Each row of a before or after table is a point. One or more steps were done to the points. Then noise was added and the rows were shuffled. The steps act on columns, c1 being the first. What was done? A step turns or swaps two columns, mirrors them in a line or flattens them onto one, adds a multiple of one to another, or multiplies or shifts one. Angles are multiples of 10 degrees, from the lower column toward the higher: turns from -170 to 170, lines from 10 to 170 but not 90. Use the fewest steps. Two steps may share a column if one is a turn and the other turns, adds or multiplies; they go together, in the order done. Otherwise the lowest column goes first.
In the rows, zero is written as 128.

Before, 9 rows:
[[181 159 181]
 [ 97  79 103]
 [ 88 112  32]
 [167  91 189]
 [167 122 175]
 [107 135 104]
 [140 169 174]
 [130 160 157]
 [ 69 101 108]]
After:
[[102  99  93]
 [155 180 133]
 [171 191 136]
 [188 111 167]
 [178 142 165]
 [ 31 133  85]
 [105 153 106]
 [186 177 182]
 [108 122  69]]
Steps: swap c1 and c3; shift c2 by 20

Before:
[[ 65  86  73 112]
 [ 44 136  59  55]
 [ 91  75 142  90]
 [ 91 136 117 134]
 [135 124 113 170]
 [147 156 135 151]
 [171  71 213 146]
 [ 77 186 209 197]
 [ 80 116 154 119]
 [ 79 175  38 149]
 [ 58 134 135 121]
 [124  70 117 103]
 [ 57  96 142 137]]
After (13 x 4):
[[137  59 119  72]
 [128 120 120 140]
 [130 115 184 104]
 [122  38  80 155]
 [127 213 185 137]
 [125 134 120 133]
 [124 112 131 166]
 [135 143 180  98]
 [128 155 139 130]
 [127  74 168 123]
 [113 208  72 208]
 [126 143 161 150]
 [126 135  98 147]]
Steps: flatten c1 and c4 onto the line at 100 degrees; turn c2 and c3 by -90 degrees

Before (12 x 8):
[[147 180 116  91  53 126 136 184]
 [124 128  61  70  32 102  60 134]
 [153  89  60 143  61 150  62 134]
 [ 84 128 153 145 166 132 143 115]
 [173  94 106  72  64 152  70 124]
 [ 82 223 180 158 177 112 166 115]
 [209 207  65  62  53 142  85 125]
 [116 106 146 121 134 115  27 160]
 [ 91 136 166 100 107 146 109 104]
 [ 62 149 163 151 152 101  92  92]
 [ 93 112  70  72 130 153  61 150]
 [ 35 204 185 160 145 173 102 126]]
After:
[[125 127  82  70  71  47  60 134]
 [ 91 137 154 100  99 129 108 105]
 [ 82 223 164 157 176 147 166 116]
 [116 108 140 120 140 123  27 161]
 [ 85 130 146 145 155 156 140 114]
 [154  89  79 142  62 101  62 135]
 [148 180 120  90  70  78 135 183]
 [ 62 149 154 150 165 124  89  92]
 [208 207  83  61  61  92  84 124]
 [ 94 111  88  72 114 150  63 150]
 [172  93 112  72  64 104  69 125]
 [ 35 206 169 160 111 174 102 124]]
Steps: multiply c3 by 0.7; turn c5 and c6 by 40 degrees

Before, 9 rows:
[[163 153 123 101 127 142 113 127 134]
 [172 115 151 123 183  99 131 144 157]
 [132 158 141 117 129 106 151 126  98]
 [100 136 161 122 111 125 156 128 138]
 [165 167 158  45 126 117 106  89 158]
 [133 152 155 127 177 134 135 115 129]
 [138  89  29 124 108  95 154  47 129]
 [146 124 115  92 109 107   7 110 104]
 [ 82 147 131  80 122 127 149 136 116]]
After (9 x 9):
[[ 83 122 130  79 148  67 149 136 115]
 [165 126 120  45 167  56 107 104 157]
 [138 108  90 124  89  36 153  24 129]
 [172 183 136 123 115  39 130 150 156]
 [147 108 121  92 123  46   6 107 104]
 [132 130 128 117 159  46 149 132  98]
 [134 177 128 127 152  73 134 125 128]
 [163 127 126 101 154  83 113 127 135]
 [100 111 131 123 135  66 158 138 137]]
Steps: swap c2 and c5; flatten c3 and c8 onto the line at 70 degrees; shift c6 by -60

Before:
[[151 177 150  95 173  86  98 190 173  97 166  60]
 [ 72 120 100 113  49 105 126 147  95 172 100  97]
 [191 195  83  67  51  53  73  69 141 173  80 127]
 [ 82 146 116  88 108  77  96  62 183 126 163 176]
 [180  97 160 158 154  57 172 159 165 114 112 100]
 [ 50 120  31 116 133 113 115 108  55 194  28 132]
 [ 82 162 152 129 167 189 105  83 132 156  46  54]
 [150 140 105  75 180 165 148 197 171  94 103 142]
 [ 95 195 153 128 116  81 155 147 164 100 131 158]
 [187 140 121 104 101  55  71 158 161  55 120 154]
 [194 155  38 130 149 132  88 129 123  87 156  88]
 [143 130  37 141 105 102  94 184 173 147  60 152]]
After, 12 rows:
[[144 180  38  93 120  95 190 105 173 153 187 147]
 [ 73 170 101 133  72  69 147 127  93  96 161 171]
 [ 93 246 152 128 141  82 141 158 162 160 124  99]
 [192 246  84 170  99  27  78  63 140 126 193 173]
 [ 82 211 154  99 132 201  87  97 130  55 205 158]
 [152 226 150 173 186 114 194 111 172  60 104  97]
 [187 191 120 148 143  50 169  78 162 154 147  54]
 [149 190 103 171 154 186 195 159 170 142 169  96]
 [ 84 195 116 179 137  74  68  85 183 175 109 126]
 [180 145 160  96 185  78 151 176 165 101 133 112]
 [193 203  37 134 143 142 135  89 122  89 102  87]
 [ 50 172  33 106 141 118 111 113  55 132 225 195]]
Steps: shift c2 by 50; turn c4 and c11 by -160 degrees; turn c5 and c6 by 30 degrees; mirror c7 and c8 in the line at 50 degrees; swap c10 and c12

Before, 13 rows:
[[107 159 120 146 176 158 198 121 131 134 148 151 185 104 200 118 184 165]
 [136 122  91 120   9 161 104  86 130 163 130  71 117 136 144 128  90  82]
 [118  93  87 176 142 131  76 158 111  33 174  95 129 191 142 101 154 201]
 [109 135 114 185  83 125 155 167 126  65 185 162 139 181 151  65  94 200]
 [108 125  96 153 154 106  98 136 147 160 139 184 164 108 136 168 127 178]
 [ 93 153 139 119 177  84 112 162 126 114 119 119 223 127 182  90 142 185]
 [122 137  93 159  98 105 139 153  91 108 186  82 148 145  98 136 118 220]
 [150 112  99 206 141  89 145 147  57  84 176 141 133 127 160  95 103 159]
 [136 128  44 108  67 151 101 160  94 164 134 121 132 154  75 101 125  99]
 [196 175  51 115  67 162  92 104 162 189 134  63  75 152  96  92  68  87]
 [164 135 112 168 136 161 197 152  75  84  85 142 110 182 178 150  75 170]
 [146 184 109 140   7 168 106 144 122 193 101  86  48 107 153  76 135 120]
 [123 148 136 177 195  82 142  87  98 151 118 187 221 180 141 132 181 194]]
After, 13 rows:
[[154 124  94 132 135 105  99 136 148 190 137 182  70 160 135 167 128 118]
 [185 153 131 135 127  86 112 161 126 143 119 120  40 120 182  88 141  74]
 [155 149 124  58 129  82 143  89  99 181 118 187  33 143 139 134 183  69]
 [130  91  85  50 135 130  77 159 110  64 175  93  59 138 143 100 155 155]
 [122 122 113 124 130 161 105  88 130 193 131  72 174 116 144 127  90 121]
 [141 136 123  54 128 123 156 166 126  97 186 162  56 151 154  65  95 149]
 [105 112  98  89 135  89 146 147  57 114 176 141  98 196 159  94 103 126]
 [161 160 111 137 131 159 197 121 131 165 148 151  74 153 199 119 185  97]
 [ 53 177  65 113 140 163  90 103 163 217 135  65 186 104  95  92  68 138]
 [123 129  57 115 140 151 102 160  94 194 135 121 153  97  75 102 124 111]
 [ 84 186 130 141 128 168 107 144 122 223 101  86 163 147 153  77 135 190]
 [ 83 135 111  62 133 163 196 151  76 116  85 142  96 136 176 151  77 147]
 [129 136 100  98 134 105 140 154  90 140 186  83  36 146  99 136 117 142]]
Steps: turn c13 and c18 by 110 degrees; turn c1 and c18 by -160 degrees; flatten c3 and c5 onto the line at 170 degrees; turn c4 and c14 by 120 degrees; shift c10 by 30

Before (13 x 20):
[[136 113 137 139 102  99 125 139 163 110 115 145 131 122 117 108 118 121
  128 135]
 [111 132 116 106 136 106 138 139 127  98 117 129 109 124 162  89 124 144
  144 123]
 [109 132 130 144 132 130 157 125 121  99 126 143 180 119 147 131 136 105
  132 117]
 [139 122 127 144 127 128 161 154 122 107 123 174 100 105 118 137 125 120
  132 115]
 [126  99 123 135 132 131 146 155 128 134  96 146 144  74 112 109 130 101
  173 138]
 [139 113 132 148 124 118 156 147 126 104 131 123 128 120 132 134 125 159
  164 133]
 [141 120 146 140 113  83  87 142 116 145 120 142 103 116 141 133 136 133
  127 140]
 [141 129 179 131 114  91 157 156 112 147 124 134 124 127 126 116 129 112
  143 128]
 [137 133 176 131  95 109 127 112 128 101 125 131 130 115 120 120 134 111
  138 115]
 [130 135 139 136 110 129 121 134 116 172 108 183 106 117 119 123 112 135
  132 121]
 [ 98 110 154 109 135 118 150 155 116 121 120 127 130 122 122 137 138 179
  145 139]
 [115  95 129 132 126 106 108 129 116 113 130 143 100 100 167 120  97 114
  136 142]
 [137 134 131 131 122 117 152 133 249 110 129 142  98 129 111 111 139 104
  145 127]]
After, 13 rows:
[[138 123 137 141 102  97 126 129 167 166 119 145 105 144 131 145 142 120
  139 135]
 [101 111 151 107 133 118 151  93 115 201 120 126 139 135 123 121 118 176
  140 141]
 [126  78 122 134 130 131 145  85 133 193  95 147 146 166 166 149 112  97
  147 138]
 [140  92 130 142 124 120 157 120 126 186 130 125 128 130 135 119 129 158
  137 134]
 [139 112 131 132 121 118 152 136 245 151 129 140   9 140 113 148 121 102
  120 130]
 [137 121 175 131  94 110 129 175 127  98 124 131 132 141 134 134 119 110
  122 114]
 [112 117 117 105 138 107 138 138 129 172 116 131 110 100 151 168 125 142
  120 123]
 [114 114 129 132 126 101 106 143 114 141 132 142 108 110 178 132 141 117
  162 143]
 [141 121 127 146 124 124 160 109 123 208 120 173 106 153 143 118 128 121
  128 114]
 [107 121 128 141 132 128 159 156 121 136 127 146 186 117 139 124 115 106
  128 117]
 [131 125 139 138 113 129 121  80 119 123 108 185 115 142 140 132 143 138
  119 124]
 [139 126 148 138 108  83  83  93 117 155 121 142 108 125 144 122 115 134
  135 137]
 [139 114 177 134 115  90 162  70 111 190 128 131 132 126 128 143 127 110
  124 129]]
Steps: mirror c2 and c19 in the line at 140 degrees; multiply c8 by 3; turn c8 and c10 by 120 degrees; add -0.7 times c9 to c13; turn c14 and c15 by 120 degrees; turn c15 and c17 by 160 degrees; multiply c16 by -1
